Each row of a before or after table is a point. The points were changed in one or more steps. Then noise was added and the rows were shuffled. The steps act on how far a point lies along the listed directions, d1 being the first. Write out the steps. A step turns or swaps two directions, mirrors them in a line or flattens them onto one, adds a multiple of one to another, or multiplies one. Angles are multiples of 10 degrees, from the lower direction toward the higher: turns from -170 to 170, lines from 10 to 170 but not 90. Use the fewest steps. Two steps may share a direction if one is a turn and the other turns, adds or multiplies; they go together, in the order done. Otherwise the lowest direction goes first.

Directions:
(1): [  9 -50   4]
(2): [ 28   2 -42]
(3): [41 10 28]
Before:
[[ -6 -11 -21]
 [-11  14  47]
 [-28   8  34]
 [ 22  11  15]
 [  1 -26   2]
 [-12 -18  -5]
 [ 25 -18   0]
 [  6 -16 -13]]
After:
[[-42 -21  96]
 [-53 -25  83]
 [ 45  -5 -44]
 [ 10   7  17]
 [ 11   0 -41]
 [ 26  -3 -44]
 [ 23 -18 -31]
 [  2 -15 -21]]
Steps: turn d1 and d2 by 40 degrees; multiply d2 by 2.5; multiply d3 by 0.7

Directions:
(1): [-29  28  29  55  12   1  28  21]
(2): [ 35 -23   8  40 -58   2   1  -6]
Before (11 x 8):
[[ 44  -3 -25 -16 -21   8  -3  -9]
 [ -6   3 -19 -54  46  -5 -14   7]
 [-37  28  12  46  49   1  13  23]
 [ -8  18 -28 -66  28 -12  -2   5]
 [-10  22 -16 -47  23  18 -23  16]
 [ 32  -6 -19 -27  -8   0   0  -7]
 [  1  32  37  74  24  12  34  23]
 [  4 -20   3   3  11  -2  -8  -7]
 [ 58 -18   7  44 -72 -10  -7  -9]
 [-65  47  46  32  63 -29  38  28]
 [-32  17  36  53  -3  17  26  17]]
After (11 x 8):
[[  9   8 -16 -37  20  -4   5  -2]
 [-18  10  59  97 -22 -30  42  19]
 [-36  48  -2 -15  44 -12  25  25]
 [-34  27   8  -3  55  -2  11  24]
 [ 53  -6  25  73 -36  14  14   2]
 [-28  41   5 -11  29  18  -1  31]
 [  3 -16   1  -2  16   1 -10  -3]
 [ 10 -21  25  49 -55  17  14  -1]
 [ 59 -29 -30 -44 -43 -15 -36 -25]
 [ 22  10 -31 -42  14   9  -2  -3]
 [ -1   6  16  85  -9   2   7  20]]
Steps: turn d1 and d2 by 60 degrees

Directions:
(1): [ -3  51 -31  27 -28  32 -39 -21 -27  -1  26]
(2): [ 23 -11   8  -6 -15 -46 -26 -56 -13 -45 -18]
(3): [ 40  24 -29  13 -34 -25  62  -5  -5  20 -11]
(4): [ 26 -48 -54 -27 -11  -5 -15  25 -12  -8  39]
(5): [-13  -2 -18  18 -46  -5 -21  25  66 -18 -27]
(6): [ 24  33 -39 -16  51   7 -11  20   0 -25 -47]
Before (11 x 11):
[[  8   5  17   4   1 -11   6  -2 -21   3  23]
 [-15   2  32  17  49  26  15  21  24   7 -17]
 [ 26   3 -54 -15  13 -29 -49 -18 -11 -66 -18]
 [-14 -23  41  -9  52   6  47  11 -18  23  15]
 [ 21 -59  18 -17  -5 -37  10  -7 -11 -13  -7]
 [ 46  30 -78  -3 -25  11 -32  38  24 -43 -23]
 [ 19   4  13  -4  42  17  34  27 -31  12 -20]
 [ 16  12 -67  -8  -5   2 -38  30  10 -47 -35]
 [  5 -33  -4 -22  37   2   5  40 -23 -13  11]
 [ 28   3 -27 -21  19 -24   2   8  17 -26 -18]
 [-14 -62  16  -2  -9 -21 -24 -37 -18 -21  38]]
After:
[[ 28 -33   7  -1 -39 -43 -23 -59 -36 -32  11]
 [  6   0   7  10 -15 -10   2   8 -11  10  30]
 [  4 -20  28   3  41 -18  -2  -7  39 -32 -43]
 [ 35 -20  -6 -15  27 -18  12  13  -9 -29 -48]
 [  9 -63  32 -18   8 -44   8 -28   3 -36  -3]
 [ 14  51 -62 -15  53  35 -16  43 -18 -23 -46]
 [ 35  27 -35 -18  32 -20 -11  -5  -2 -37 -25]
 [ 11  65 -78  -2  41  32 -44  12 -32 -32  -6]
 [-27 -39  18  18 -40  -1 -37 -41 -27   1  71]
 [ 42  68 -59 -13  52  49   9  56  -6  -8 -34]
 [ 29 -40  -8 -29  31 -25 -13   8 -28 -48  -6]]
Steps: multiply d1 by 1.6; turn d1 and d2 by -70 degrees; flatten d4 and d5 onto the line at 150 degrees; multiply d6 by 1.6

Directions:
(1): [ 35  48  43  38  21   8 -19 -40 -63  23   0   7  22   4 -12  -3  28 -11]
(2): [ 48  15 -40  24 -13  43  -7   5  25 -18  52 -61  -2   1 -27  -4  12 -18]
(3): [-10 -40   9  26 -37 -10  29 -44  -7 -40  27  31  10  -3   0 -11  -8 -71]
(4): [-13  13 -47   0  27 -54  43 -20  13   8   5   8  10   5 -40  30  64   3]
(5): [ 20 -40   5 -19  35   5 -37   7  -2 -33 -59  -8 -31 -17 -34 -21  38 -36]
Before (10 x 18):
[[ 28  46  30  -2  13  14 -33  27 -36  30  -3 -15   0  23  22  -1 -21  58]
 [ -9 -54 -21  -1 -37   5  30 -39  17 -38  21  12  -3  16 -13 -11  -9 -41]
 [ 26  52 -12  15   7 -14 -10   1  -3  25  10  -7  -2  -2  16  -4   3  46]
 [ 14  15  46  32  -4  -1 -25  -1 -54  31 -25  11  19  -5  29 -14 -25   7]
 [ -7 -21   2 -23 -11  15 -16  28  31 -16  -5 -13 -24  -6  11  -4 -16 -20]
 [-51 -38 -60   6 -22 -60  72  -8  45  -7  29  24  18   8  12  29 -14   2]
 [  3 -20  28   4  -7  -7   1 -31 -17 -15 -22  34  -1 -10   0 -19 -14 -46]
 [ -5 -40  33  -3  -1 -33   8 -18 -22 -24 -36  36  26  -9  -7 -30  15 -35]
 [ -4  12  30   3  -7   4  -4  11 -39  24   1  23  22  13  26  -3 -37  42]
 [ -3  17 -55   4 -21   5  32  31  68  18  60 -42   8  14  -8  28 -48  14]]
After (10 x 18):
[[-26  11  52 -31  46 -65  -1   1 -41  42 -77  53  33   0   7 -12  22  47]
 [ 42  11 -76  30 -49  62  19  36  88  -8 111 -93   4  14 -21  11 -61 -23]
 [ 25 -30 -16   7 -21   1 -10   1  22 -40   3  -4 -26 -16  14 -27 -23 -24]
 [-11  29  14 -20  44 -49   5 -10 -20  28 -58  39   4  -5 -10   8  25  24]
 [ 18  41 -34 -16  13  15   2   1  11  40  24 -37   5  26 -23  18  17  65]
 [  1  35  -5  15 -12 -11  16 -13   2  13  47  -3  18  10  -1  21  15 -20]
 [-32 -58  10 -13  16 -69  13  -4 -20 -10 -73  47  -4 -20  -7  -8  24 -22]
 [  0 -66   2  -5 -23 -24  18 -14  -6 -60 -10  29 -12  10  -4 -16   0 -58]
 [-50 -62   4 -31   3 -54  31   6  -9 -17 -43  61  -1  -2   1  -1  -3   3]
 [-37  11 -11 -21  -7 -10   1  50  20  49  -7  -3  12  12  60  22 -67  89]]
Steps: swap d1 and d5; multiply d2 by 2.5; turn d3 and d4 by 150 degrees

Directions:
(1): [-36  23 -29 -25  -3  20  11 -73  49  30 -10  51  22 -13 -64 -25  36  12
  -4 -13  15  45 -18  10 -11 -20  10  25  22   7  24 -19]
(2): [ 11  15   7  32 -46 -50 -13  18  16 -28  47 -36  10  16 -33 -75 -15  -8
 -44  -5   4  -5  -3   8 -38 -12 -51  18   4  14  30 -35]
(3): [  2 -23 -16   2  16   0  59   1 -63  31 -12  10 -26  45  11  -8  25  -3
 -23 -15   6 -16  30   7 -19 -95  -9 -12   5 -22  44  -3]
(4): [ 33 -15  -9  28   4 -26  -2 -28 -42  33   4  47  12 -22 -57  14  33 -44
 -48   5 -17 -54 -13  26  -5  50 -15 -34 -21 -14 -23   7]
(5): [ -8   8 -41   7 -31  29  50  27  34  31  23   2   3  28   9  -8   4  -8
  16   6  19 -35  25  33  24  38 -46  11  69   7  -7  64]
(6): [  0 -39  43  13  19  15  -3   1  11  43 -12   8  65  32 -22 -21 -83  -7
 -29  35 -35   7  26  23   1 -20  40  23   9   9 -14  22]
Before:
[[ -2 -18 -12 -30  52  40 -13   3 -36  21 -42   7  -4   0  40  45   2  14
   23  -1  -4   9  18 -14  27 -16  51 -14 -12  -2   1  21]
 [ 18 -30   7  -8  27 -17  23 -20 -87  29 -55  21 -18  15 -16  29  35 -20
  -28   5 -13  -1   9   7  -5 -41  12 -33 -16 -26  22 -17]
 [  6 -55  -2  11 -16  13  15  15 -42  16  -1 -11  -5  34  25   3 -28  -8
  -16   5 -18 -17  17   4  -1  -9 -14 -16  30 -24  17  31]
 [ -4  19 -23  32 -69  -9  -3  20  98  21  48 -23  43  17 -44 -88 -34  -2
  -27  24  14 -16  10  60  10  41 -71  39  63  26   2  29]
 [ 12 -15  -9   4  42  -3  11 -32 -57   8 -32  34 -29  -8   6  15  25   5
  -15   2   2  21   2   3   4 -18  35 -46 -44 -22  22 -21]
 [ 11  -4   7  -8  50   4   2 -16 -76   9 -38  22 -20 -45  24  67  41   7
   16   0 -12  13  -3 -31  14  -3  11 -45 -44 -17 -10 -24]
 [ -7  17 -10  27 -55  -2  20  10  55  22  40   4  52  23 -80 -74 -24  -7
  -43  18   1  15  21  17   2  -2 -25  38  39  16  16  12]
 [-34  13 -14  18 -28  -4  -6  -2  43  16  22   4  38  18 -61 -49   3  -5
  -53   9  12   3 -16  38 -31   7 -52  28  22  17  11  11]
 [ 15 -10 -14  24  -4   0   3  10   5  10   3  -2  27 -33 -40  19 -14 -51
  -23  11 -26 -67  -7  33  -1  98 -12 -11  16 -15 -29  32]
 [ -1  37 -23  -7  -5  21  18   8 -29 -21  21 -12 -69 -25  54  68  39  -5
   28 -23  34 -17  -4 -15  -2  22   6  -4 -18 -10  -7  26]
 [  3  21  36  26 -33 -49 -54   8  56 -20  44   6  52 -38 -66 -56 -10 -28
  -38  11 -17 -22 -28  30 -11 103 -27   3  10  36 -32  -9]
 [ 17  -7  20  34 -27 -36 -29  33  38 -14  58 -48  23  20 -27 -62 -68   5
  -43  23 -17  10  11   5 -15  30 -35  30  19  31  -9   2]
 [ 17  -3   6  14   4  -6  17  -9 -63   2  -2   7 -39  34  11  -3  43  -8
  -27  -1   7 -43  -8   1 -23 -27 -10 -38 -34 -16  11 -33]]
After (13 x 32):
[[ 10 -38 -28   9  23  47  66  58 -25  62 -15  -2 -29  39  77  49  -8   1
   31  24   8 -67  48  40  64 -14 -14 -20  45 -17 -28  94]
 [  9  -8 -29  -4  13  45  68  38 -52  36 -20  10 -32  22  35  67  28  -5
   24   9   3 -27  36 -13  59  -9  15 -37  15 -22 -18  65]
 [ 21  33  17  13 -18 -13 -36 -15   5 -29  18  -8 -11 -13  -3  -1  25  -6
   -8  13   9 -28 -40  -5  -9  77 -15 -29 -35   9 -31 -34]
 [-23 -23 -14  -7  35  46  22  36 -31  29 -31  15 -17  19  35  67  18  -7
    5  13   5 -31   7  23  18  15 -12 -20   7 -13 -35  64]
 [  4  15 -13  13   0 -21 -25 -43   7 -19   1  23  -6 -40 -32 -24  23   5
  -15   0  11  34 -23   8   0  43  10 -22 -38   7  14 -41]
 [ -6  40  25  18 -37   8 -29  -9  57  -1  50 -13  26 -14 -32 -22 -52 -12
  -29   6  12  21  -8  20 -27  42  15  54   0  26 -16  17]
 [  2  27  19  10 -10 -33 -38 -39  13  -6  11   9  42 -48 -60 -34  10   4
  -38   8 -17  38 -27   0 -20  17 -24   8 -20  15  15 -57]
 [  6  27 -13  -8 -23 -42 -35 -29 -12 -25 -15  -1 -20 -41 -45  10  66 -13
  -11  -8  13  16 -35  -4  -6  63 -24 -24  -9  -4   3 -40]
 [ 12 -55  43  17  44   6  43  40 -72  60 -23  29  20  40  18  21 -24 -35
  -27  25 -41 -67  52  43  19 -18  24 -32  19 -14 -21  57]
 [-11  28 -28 -19  -8  -7 -37 -28  23 -14  16  -7   4  -7 -39 -57  23  13
  -16 -27  18  31  -6  -8 -22 -23 -15  17  -1  22  47 -38]
 [  4 -16 -28  10 -51 -11  -6   6 -10 -19  23 -18 -30   5  16  -6  20  -3
    0 -17   1  -5 -18  -9 -10  31 -49 -15  26 -16  31   1]
 [ 11 -29 -26  28  -3   2  52   9 -24  41   9   9  25  16 -46 -11  -1 -49
  -49   3 -19 -79  27  49 -13  31 -33  -9  43 -27   1  36]
 [ 27 -42  -3   5  27  -3  30  60 -67  15   8 -33 -44  40  57  31 -29   6
  -11   6  -6 -30  40  -5  13 -26  -5 -24   0 -15 -14  32]]
Steps: mirror d1 and d2 in the line at 150 degrees; turn d3 and d6 by -120 degrees; add 0.3 times d4 to d5

Directions:
(1): [ 20 -34  41 -16  19   0 -23   8  50 -48 -47  42 -33 -21  12   9  16 -25
  -3   6  25 -21  19   7  64 -32  37  31 -16  31  47 -12  -2  -8 -38 -12
 -26  -1 -68 -11 -36  -8  12   2 -47  -1 -14  -5  12   7 -29  53  21  53
  -1 -65  45   9 -22  30  12   2 -19  10]
(2): [  3  25  37   6  10  27  16  66  14 -14   6  34 -21  -5  54  11  40  11
  -1  13  42   2  28  23  -8  35 -34  34  -7  11  15 -67  34  36  23   9
  10 -34  10 -41  29  41  17   5 -22  32 -45  68  14  34  40 -28 -29 -46
 -22 -12  -5  39  10 -21 -40  19  -6 -14]
(3): [ 39 -17 -24  42  -6  19  24  -5   0  17   2  15 -45  29  16 -63 -44 -13
  39 -20  18 -25  20  58  28 -33 -32   8 -59 -38   4 -28  -7 -66  -6 -38
  15  27  21  39  -1  -6 -18  -6 -15  21  49  11  26  29 -17   9 -14 -44
 -72  -1 -17 -21  10   6  28  12 -29 -18]
Before (10 x 64):
[[  19   26  -52   26   -9   14   40  -15  -40   43   37  -26   -9   27
     7  -37  -28    6   12  -26  -26  -13    5    3  -42   25  -28  -19
    -5  -36  -23   14   -6  -31   18   -5   17   13   55   32   32   19
   -26  -30   20   -4   46   -4   -6   -7   17  -26  -27  -80  -29   55
   -31  -18   10  -11   10    8   10  -31]
 [ -39   27   71  -50   16    1   -8   79   28  -34  -14   13   33  -45
    22  103   75   22  -56   54    8   22   -9  -41  -19   87   27   18
    61   64   11  -27   39  121   16   58  -14  -65  -13  -89   12   28
    48   11   -1  -10 -118   55  -15  -12   42  -21    3   25   66  -12
    26   67   -8  -38  -63    0   15    7]
 [  37  -27   41    9   19   22  -10   37   42  -44  -58   69  -49  -13
    34    9   27  -27    7   10   22  -12   40   54   47  -32  -10   43
   -40   31   56  -49  -11  -12  -17  -26  -32   -9  -62  -24  -16   -2
    -8   16  -44   38  -27   40   28    8   -8   45    7   45  -23  -73
    57   19  -14   28   24   12  -23  -12]
 [   8   31   26    4   -4   24   26   56   12  -26   19   55  -13   15
    58   -3   14   19  -16    6   35    7   16   25    8   27  -41   24
     0   -6    9  -60   54   21   24   -5  -15  -14   12  -24   33   24
     8   15    6    6  -20   48   23   32   39  -23  -17  -44  -21    0
    -4   50    4  -26  -28   32   -7  -17]
 [  30   -2   15   20   24   22   10   61   18  -10   -5   24  -28   10
    36    5   21   12   13    1   38   -2   27   20    5   11  -11   29
   -35   29   17  -48   12   11    7  -22   -2  -27  -17  -15   15   28
    22   -3  -23   17  -31   61   20   55   16   -7   -6  -27  -32  -21
     4   34   18  -16  -13   21  -21   -1]
 [  -2   32   23    9   -6   28   43   70  -28   19   31    0   -5   15
    15    1   20   16   30    7   33   19   27   29  -34   23  -63    3
   -12  -26    2  -49   33   25   26   -4   13  -39   42  -23   48   72
     8   16  -11   25  -11   48   23   46   46  -64  -52  -67  -25   34
   -60   35   31  -23  -33   13   13   -6]
 [ -47   30   40  -28   23   22   12   25   25  -17   25   20   31  -25
    19   47   37   24  -36   12   15   26    9  -25  -26   25    0    8
    16   46   12   -5   28   63   27   32   -5  -26  -14  -44   13    7
    30    9  -10   16  -64   31  -22    6   49  -47   -7    2   29   10
    -4   35   22  -18  -46    0   16   20]
 [   7   42   19   17    3   47   31   48  -29   21   36   11  -13   12
    57  -23   37   27   12    6   32    8   27   38  -35   55  -54   33
   -15  -18   -3  -61   35   23   41   21   21  -22   56   -8   44   53
    18  -15  -10   40  -33   59   15   62   42  -65  -52  -80  -45   21
   -30    4   15  -49  -38   20  -13  -25]
 [ -15   35   -4   35   -2   15   31   24  -10   23   27   11   15   22
    39  -17    1   37   21   10   13   23   44   31  -24   37  -50   15
   -14  -16  -32  -37   20   21   36   10   18  -21   62  -10   40   31
   -11  -12    7   53   -7   52    3   21   36  -58  -18  -76  -27   33
   -36   18   29  -22  -25   11  -10  -25]
 [ -14  -18  -34  -12  -10   -7  -25  -70   -8   -4    3  -24   -1   10
   -34  -12  -47  -13   12  -12  -41   12  -32  -14   11  -37   26  -26
    -2   -5  -10   43  -35  -27  -22  -18   12   19  -13   43  -30  -46
     5    4   -1  -17   42  -47  -11  -28  -23   18    5   34    3    7
     5  -28  -30   15   29  -15  -17   16]]
After:
[[  25   10   -5   23   13   20   18   55    0   10   10    7  -15   16
    27   -2   10   23   16   -4   26    2   15   17  -17   19  -22   15
   -27   19   -2  -39    8   13   21  -17   11  -27    6   -5   24   27
    14   -2   -3   15  -23   55   16   51   23  -25  -10  -44  -30    4
   -11   30   23  -23  -16   19  -13   -5]
 [ -14   10  -21   30   -7   -4   15  -20   -7   22   12   -5   23   21
     5  -24  -25   22   25    0  -11   15   29   18    0    3  -16    1
   -14  -18  -29    8   -2   -4    8   -1    6    4   39   15   11   -2
   -17  -16   11   31   21    3   -3   -1    0  -28    5  -33  -12   23
   -22  -11   17    1    4   -1  -11  -14]
 [ -52   25   26  -27   19   14   10    5   14   -6   30    4   42  -23
     5   40   26   24  -35   10    0   27   -1  -33  -31   21    4   -2
    23   42   -1   14   16   55   28   32   -6  -21   -9  -32    9   -2
    25    6    1    9  -51   15  -29   -5   43  -45   -3    8   35   21
    -6   25   23  -17  -39   -5   23   25]
 [   4   33    5    6  -10   17   26   31   -5  -11   28   35    2   22
    39   -9   -1   20  -13   -2   16   10    3   13   -2   18  -38    8
     5  -17   -6  -36   40   11   26   -5  -11   -1   23   -7   30   11
     3   12   25   -4   -1   25   15   19   32  -22  -16  -40  -14   18
   -13   36    6  -25  -16   27   -3  -14]
 [  21   17   31   28   12   38   20   68   10   -9  -15   54  -34    4
    57    6   40    2   10   16   26    7   41   64  -11   18  -58   40
   -31   12   26  -76    9   14   30   -8   -4  -27   -1  -40   30   31
    -9   18  -19   56  -44   84   26   20   38  -16  -26  -27  -36  -25
    19   36    9  -11   -9   21  -11  -28]
 [ -48   37   47  -47    7   -3    0   63    7  -13    3   -8   48  -34
     8   95   59   26  -57   50   -8   30  -21  -48  -42   94   18    0
    68   47  -13   -9   36  117   31   59   -7  -58   13  -79   19   23
    42   11   21  -16 -107   45  -23  -20   43  -35    1   12   69   16
     9   58   -1  -44  -62   -4   24    9]
 [ -11  -17  -16  -15   -4    5  -22  -47    6  -17   -7   -6  -13    3
   -15   -7  -30  -12   13   -7  -23    7  -22   -7   18  -31   24   -8
    -8    7    4   20  -24  -19  -23  -17   10    6  -23   25  -27  -36
    14   10  -17   -7   28  -27   -1  -15  -16   20   -3   29   -1  -10
    12  -16  -35   14   20   -9  -26   14]
 [   7   18   -7   10   -1   28   16   -1  -35   25   25  -11    0   12
    16  -31    7   15   11   -2    1    3    8   22  -23   25  -27   11
   -12  -25  -10  -10    7   -8   18   11   12    7   42   22   18   19
     6  -20    2   15    0    3    2   39   11  -38  -27  -43  -27   24
   -21  -25    6  -32   -8    6   -6  -14]
 [  30   -8  -47   14   -3    0   19  -48  -23   21    7  -20  -19   20
   -16  -36  -39  -16   11  -31  -33  -29    2   -5   -4  -13   13  -23
    -9  -26   -5   43  -25  -53  -17  -16   -3   33   11   48   -4   -6
   -29  -31    6  -21   63  -45  -11  -20  -24   20    0  -24  -18   22
    -1  -33   -9   18   41   -1    4  -16]
 [  -1   11    2    4  -11    9   28   23  -26   25   21  -19    4   15
   -24   -6   -6    5   26   -2    6   14   10   15  -21   -6  -37  -20
   -12  -29   -3   -2    8   -3    7  -14    1  -12   27    4   26   40
    -3   13   -1    1   23   -1   12   22   12  -37  -31  -29   -8   32
   -48    8   22   -5   -4   -2   13    8]]
Steps: turn d1 and d2 by 50 degrees; multiply d1 by 0.4
